Each wall is flat, endless, passes through zero and stands at right angles to its row. A trip goes straight from one point to another. Which walls does it cross, in order?

Walls:
(1): [-60 -53]
(2): [ 1 50]
(3): [-22 -38]
(4): [ 17 -24]
(5): [-16  24]
(6): [-13   1]
(7): [38 -2]
Trips:
[-47 -48] to [-12  42] => 4, 5, 2, 3, 1
[-50  49] to [-6 53] => 1
[12 18] to [16 35] => none

Walls:
(1): [  1 -21 -38 -21 -35  21  -6  -9   5   6   4  35]
(2): [  6  13 -32  -3   9  16  -5  14   3  10  10 -28]
(3): [ -9  -7  -8  24 -19 -13  -6  -8  28  17   9   0]
(4): [ 33   2 -35 -13  19  -7 -36   4   3   0  50   1]
(5): [ 19  -6  -6 -13   4 -11 -23  31  24  18   1   2]
(6): [  7 -10   6 -17 -20 -10   7  28  21 -36 -17  22]
(7): [-20  14 -16  14 -13 -25 -24  -1  31   3   3   5]
(8): [  4 -16  28 -17  -2  -1 -24 -19   1  18   8  28]
(9): [  9   6  13  19  -6 -53 -35 -22   7 -13  38   8]
(10): [  9  15   6 -11  19   7  29 -30   4  20 -11   4]
Trips:
[-20  16 -21   3   6  23 -23  20  -3  60  20 -19] to [ 18 -13   6   1 -10 -34 -11   8  35   6 -16 -30] => 1, 9, 6
[ -6  18 -12   3  12  13 -15 -18  -4  23  36  25] to [-14   3 -27 -26  -1 -30   2  13  27   4  16 -52] => 5, 8, 10, 1
[ 18 -16   9  40 -11  -7   6  11  32  -2  -3 -10] to [  5  21  14  -4  21   8   8  -7  40   7 -10 -11] => 10, 2, 9, 6
[ 23 -27  -2  41 -11  16   4 -12  -5  19 -28   5] to [ 17  12  -6  -7   3  20   9 -26  15  -3  -4   9] => 2, 3, 4

Walls:
(1): [ 31 -15  28 -11   6  22 -30  -5  -5  43   8 -20 -11   2 -29  -3 -20  -7
  -3   5 -26 -27  -2  -3  12 -14   8   9 -20  19   5 -18 -26  19   2  -8
   4  15   2   3 -20   9 -12  -4   4 -11  27 -10]
(2): [ -3   0  -5 -25  -3   8   4   0   7   2   1  14  11   8 -14 -20  -6 -12
  23  12 -10  29  -2   8  -4 -31 -17   6 -14  -8 -11  19 -22  13  11 -14
 -20 -11  16 -18  -2   2   1  -7  25 -31   3 -32]
(3): [-28  -6   4 -12   3  11 -11 -16 -11  50   8 -19 -23  28 -15 -21  17  10
 -11 -19 -18  -4  30  10  21 -29  -2  17  16 -16   3 -14  23   7  14  27
 -13  15  10  -9  27  20 -11   8  16  16   6  -9]
(4): [-30  22  -9 -13   5 -14   6   6 -18 -35  11  17  43   7  16  13   8  -4
   3 -16  -5 -38  -7  -4 -18  30  38 -13   0  -6  -9  36   8 -12  17  38
  29 -13   2  20  -3  17 -29   3  -5   9 -18  21]
(5): [ 41  31  12  -8  20   5   3   7 -15  27   7  -4   7  -6  -7 -14 -22  12
 -22 -17 -27  29  -6   1  23  16  26  -5 -17 -41 -11   5   2  26   8   2
 -19 -17  29   1  -8  -6 -21   0 -46  33  20 -27]
Trips:
[ -4  32 -10  30   9  27   0 -20  -9  12  50  -4  39 -15   6   8 -12  21
 -28  -8  15  10  14  -7 -31 -13   1 -17  23  26  28 -16  17 -16  13 -16
  -1   3 -20  -7  11 -17 -27  -3 -16   8   6  17] to [ 10  10  -3  -1   9   5   1   3 -11 -26  11 -18 -11  -9  29  -1 -15 -10
  17  13  -2 -29 -21 -26  -5 -20 -28  -2 -18  37  15   0 -41   3 -13  -6
  -4 -27 -11 -14 -18 -11  16  -8 -29   7  16  -2] => 5, 1, 4, 2
[ 11 -10   1  19   4  -7 -12  12 -15 -10   8   5  15  23  25   4  -9   4
  -4 -20  -2  15  -3  -9  19  -7   9  -9   1   6  -8 -28   2  -1   0 -13
  20 -22 -17   1  18   1 -32  -7 -31   1   2  -2] to [ 29  11   0 -11  -6   3  -7  -3  -6 -17 -12  12  16 -11 -11 -15  -3 -14
  -6   8 -15 -37 -24 -19  17 -21  16 -44  -3  40 -17   6 -29  11  22 -28
   7  29 -13  18  -2 -13  18  24   0  15  -2  19] => 1, 5
[-12   9  -1   5   2 -27  -2   3   9 -17 -17 -18  13  -9 -16  34 -21  14
  17  11  -2  16   3  -7   8  12  16   4 -16  17 -10  21   4   7  -1  -8
   9 -22  -6   4 -14 -26   6   6  -1   2  18  -3] to [ -9 -59  -2  26  -4 -27   3  14 -14  14 -11 -18  -4 -13  -3  -6  34  10
 -13   2 -19   8  -3  -2 -27  15  14 -16 -14  -4  16  15  -9 -10  29  29
  30  27 -20  16 -12 -16  13   6 -17 -20   4  -5] => 5, 1
[ 28   7 -12  28  23  -2  23  -9  15   6  -8 -11  -8  -8  -4  -9  12   4
  15  -3  12  22  -4  20  -4  16   6  41  -9  -2  10   7   2  -9 -17   4
  -6  -1  15   2 -12  15  26 -18   2 -19   5  13] to [  9  29  18   7  16 -21  -8  -2   1  -6   0  23  -6  17  -3  16  12 -15
 -17  16  20  -5 -11  40   5  12  -3  31  10  -4 -28  -1 -19  -1 -34   2
 -13 -10  15 -31 -24   3  -5  21 -13 -17 -22 -20] => none

Walls:
(1): [  7  -6   0  -6   3  -4   1   9 -21  -1  18   6  42  -1  11   8  12  18
 -12  -2 -25  -6 -18  18 -14  21  -6 -20  26 -27   5  -9  -4 -12  -2  -1
  -6   6  12   9  -6 -16  18   0   3 -13   5   6]
(2): [ -6 -10  22 -10 -10  12   5 -28  -1   3  -2  -4 -46 -20  17   0   8  -2
   7 -13  -3 -18 -14   5   4  -2   7   2  33  -2   4  10 -22   5 -12  15
  12   5   2 -10  18   2 -15  16 -14   1   7  -5]
(3): [  4  15  -2   2  24  -2  -4 -12  27  16  13  24  13  28  30   4  -1   7
  13   6   0  16   1 -30   3  -4  -9  -5  10   3   7   5  27   6  -1  22
 -18 -20   1  -3  23  -1  10 -12  -6 -12   0  -1]
(4): [ -8  24 -20  12 -18  37  16 -32  -9  -9   0  -5  13  -3  23   3 -11  -2
  27  36  40  -2   0 -15   6  -8 -20   0  -2  18 -12  10  -2 -11  -4  37
  14 -19 -10  16  26  25 -11   0   8  14 -14  -9]
(5): [  3  12  31 -10  14   9  11  -3  -8   3 -10   5  -6   9   5 -22   1  16
 -10  -9   3  34  -7  -8 -25  16 -35 -20   7 -11  -7 -14  22 -21   1   1
  17  -7  16 -22   3 -11 -14 -10  -6  -5   9  30]
(6): [-20  23  -5 -19   8 -23  18   0 -14   7 -22   9  37  -4   3   4  -1  -7
 -22   0   5   9 -16   3  30 -33 -19   0   9   5 -16  -8   0 -24  33  -8
  23   1 -11   6  22   9  22  15  -3   5  17 -30]
(7): [ 12  -8  -7  -4   0   1 -18  13   3 -18 -23 -22  15  -8  26   3  -8   8
 -16  -6   9  13   2  29 -12 -19  30   4  -1 -19  -1   9  -5 -20  15 -26
 -13 -11 -20 -17 -10  34 -21   8  13   7   0  11]
(8): [ 25  14  -4  -9 -17  10  -1 -13 -12  19  16  -4  26  24  -2  22  -7   4
  24 -31  -1  12   3  28  11 -21 -25  20 -23   9   6   8  -2  16   9 -47
  -4  15  27   9   4 -11  -8  10  14  -1   4 -13]
(9): [-14   4 -34  24  17  14  -1  -8  12   1   7  10 -14  -6  13  -4   0 -19
 -16 -14  16 -21   0   8  17 -14  -3  17  -4  21 -16   7   0   1  15  26
   9  11  24  16   9   9  -3   5   5  -1  -5 -12]
(10): [-19  17 -10  -5   5  -9  -2  18   2   1 -10   1   1 -13 -14 -13  -4   1
  -6   9 -23  -8  10   4   8  13  20  -4 -17   8 -11  19  10   2  10   6
  -6  13   4   4  -5   6   4  25  -9  -7   2  16]
Trips:
[ 22 -10 -26   2   7 -38   2   1   0 -17 -14  30  -5  12   5  -9   7 -27
   7 -18  14  12 -15  -7  19 -33  15 -23  34   8  -4  13  -2 -33   7  33
  10  -7  -9 -17   9  -4  20  21   2 -10   9 -12] to [-15  -6  -1 -16   8  38  39  30  20  19  16 -14 -17   6  33 -15 -17  -5
  -4  -7 -21  -5 -26 -13   6  -7 -20   3  22  -7 -23 -32  -8 -12  -4  -8
  -5  -7 -36  10   1  40  19 -14 -13   9 -16   9] => 5, 1
[  6 -16 -23 -17 -27  -2 -18 -18  11 -11   1 -25  -4 -10 -12  12   3  26
 -27  -4  23  21   0   5 -11   9   7   4  15  17  -4  12  18  10 -26   5
  21   3  17  -3   6  -5  29   6 -23 -35 -22   7] to [  8  -5   4   6  -8   8   9 -12   7  -1  21  -3 -21  15  -3  -7   7  18
   4  60  17 -16 -11  13  -4 -13   0  -5 -16   2 -11  -7 -10   8  34   2
  19   3  16  -4  -8  -1   9  -7 -21  25  42  -5] => 4, 10, 1, 5, 6
[ -1  48  -2  17   0  21  -6   1 -11 -16  13 -11 -10   9   1   4 -14 -21
  10 -11   0 -20   4  11 -10  30   2  -9 -14  11 -19  -3  22  -2  -6  25
  30   5  15   5   5  35 -27   6 -25  23  11 -25] to [ -9 -14   6 -16   7 -12   0 -12  17 -16   0  24 -22 -20  15  12  11   2
  25  14  -4  21  -4   6 -18  15  17 -22  30   2  17 -17  -3  13  16  56
  -6 -10 -17 -10 -21   9   0  -9  20 -20   7  -2] => 3, 10, 1, 9

Walls:
(1): [-27 -41  18 -30   3 -13  11  -8   5  -2  17 -24  -9   4  15   7  11   6
  11   1  26   1 -20  30  -5  12  15  -3   9   4  35   0 -12 -11 -11  -8
   3  34  35 -10  21  -1   7 -17  -9   7 -29  -5]
(2): [ -5 -19 -11  11 -18  -1   2  25   2 -21  -2  -3  26  -4  -6 -19   4  -1
  -2   2  28  -9 -24  -9   6 -39  12  -7   1  -6  -7  18   1   2 -12 -15
  -2 -24  -1  10  -6 -31   2 -16  18 -13 -13  11]
(3): [ 11   3  11   8   3 -16   1   4   1  22  10  -7  -5  -2 -27  10   8  -5
   2 -20   4 -10   7  25 -11   4   1  10  -7   6  31   5  -2 -23  24   3
   3 -27 -10  11  -1 -27  -4  -9   9 -11  -3  -7]
(4): [  9  -4 -43  -9 -15  18  37  28 -19  16  38 -10   5  -3   2   6 -13   0
   3  -3  13  20   8   8 -60  16   0 -28   8  -9  -6  12  15   3  -2 -14
  55  -7  24   0  -9  -9  14  22  -5  14 -15  -2]
(5): [-10   4  -1  11  -2   2  -5   0   6  -4 -14  21   8  26 -19  -6  11 -16
 -27 -14  14  10 -10 -14   1  -8   1  12  -5  38 -17 -11  -2   3  -5 -19
   6  21   4   7  -4   7 -39  -1  -3  -2  -1 -15]
(6): [ 25   6 -16 -10 -25   9   4  10 -18  41 -20   3  -3  15 -30  -7 -20  26
  -2   8 -11   2  -8 -16 -11  -3  25  -6   3  -7 -24  25  -2  19  31  13
 -14 -19  -6  13   7  21 -15 -24 -11 -14  -5   3]
Trips:
[ -1  16  -5  27 -14  13   5  18 -18  30   0 -13 -25  32 -19   8 -23  22
   0   0   7 -11 -17  20   0 -15 -13  -6  -5 -23  -5  24 -17 -12  -2  18
  24 -23  -7  -5  23  -6 -14 -11   7   4 -16  32] to [  6  10  34   0   2   4  11 -10   5  36  15 -29  12 -23 -22 -13 -14  11
  11  -2  20  14   5  32  -5  -3 -15   4   3 -20 -10   2 -17  35  -8 -13
   8 -20 -12   6 -19   4   2  12  31   0  -1  -8] => none
[  1   5  -2  12 -24  23  -4 -12  -7  -6  -7  -1 -11 -15  23  -9  -3  -6
  -2 -10  -8  -8 -23 -14  -7 -18  -6   9  -2  -9  -2   8  -3 -17  15 -45
   9  20  10  -6  -5 -17   2   9   8  20   2  14] to [-10   0   5  -1 -40  -7  -1 -11 -13  -4  31   2 -25  -6   8  11  -9  15
   5  -9 -24 -12 -43 -12  -4 -12  -2  18 -13 -26   2  11 -24 -14   1  23
 -20   7  33 -28  25 -20  -5   4  19   2  -8  16] => 1, 5, 4, 6
[ 22  10 -11   3  -8 -24  -5  20   6   3  14  -8  -4 -14  -4  -8  -4 -17
 -11  19  -1  11  -4  18 -11   5  -8 -17 -14 -50 -13   9  10  24  10   4
  25 -15   7  -9  -2  23  -8 -31   9 -36  16  11] to [ 11  -8   5   4 -13  26   1  -5 -13  18   0   0  -1 -29  25  -3 -34 -22
  26 -17   1 -18   3 -14   2   4  17  16  -6 -12  -2   9  19 -14 -23  20
  -7 -11 -13   7  18 -21 -11   7  22  -3  -2  -5] => none
[ -1  -9 -18   5 -13 -29  -6   3  10  13  14 -10  -8  32  16   0  22  -9
 -24  -1  24 -14  32  20  14   6  -4 -26  -2  20   6  -8  -3 -12  21   8
 -13  -7   1  30  -1   1  13  -6   5  45 -16  -5] to [-11  -6  -6  13   0 -15  16  -1  23  -8   5   4  18 -28 -51   4   5  12
 -10  15   7 -25 -15   6  28  19   4  -9   3   9  21 -33  13 -11 -16  12
  -5 -14  12  -9  -8 -18  50  54  13 -13  -9   5] => 5, 2, 4
[-16  20   6   1  11  25  20  29   3  -5 -27  23  29  -6  19  27 -15   8
  20  10  12  23 -13  -3   9 -10  -4  -1  -9  -2  23 -18  12  -2   5   1
  11  -3  18   0   9  24 -23  28  -5  10   4  -4] to [-17  -5  -3 -16  11  -8  29   6  -4   0   7 -27 -12  23 -10  -1  -5  18
  31 -17   4  -2   3  -3  20 -29  -3  -6  13  30  17 -23  -2 -14  -1 -10
  10 -18  -4  26   0  10 -23  29  -6 -15  20   6] => 1, 3, 2
[  9   6  -9 -25 -14  15   5 -13  -1  27  11 -10 -13   5  16  -5  14 -10
  -1  -3   0 -19 -34 -21   2  10   4  -8 -17  39  17  12 -23  -4  34   2
   9 -19  10 -41   9 -17 -31   6  -2 -14  -7 -14] to [-10   5   6   4  40  -1   9  -3  -7 -11 -25   3 -14 -19 -19  19   2  -4
   2  15  18  -1   0   0  21   3 -31  -8  -1 -12 -13   8 -21   1   9   9
  -8  35 -22  -7   7  10 -21  24  12  11  16   5] => 4, 6, 3, 1
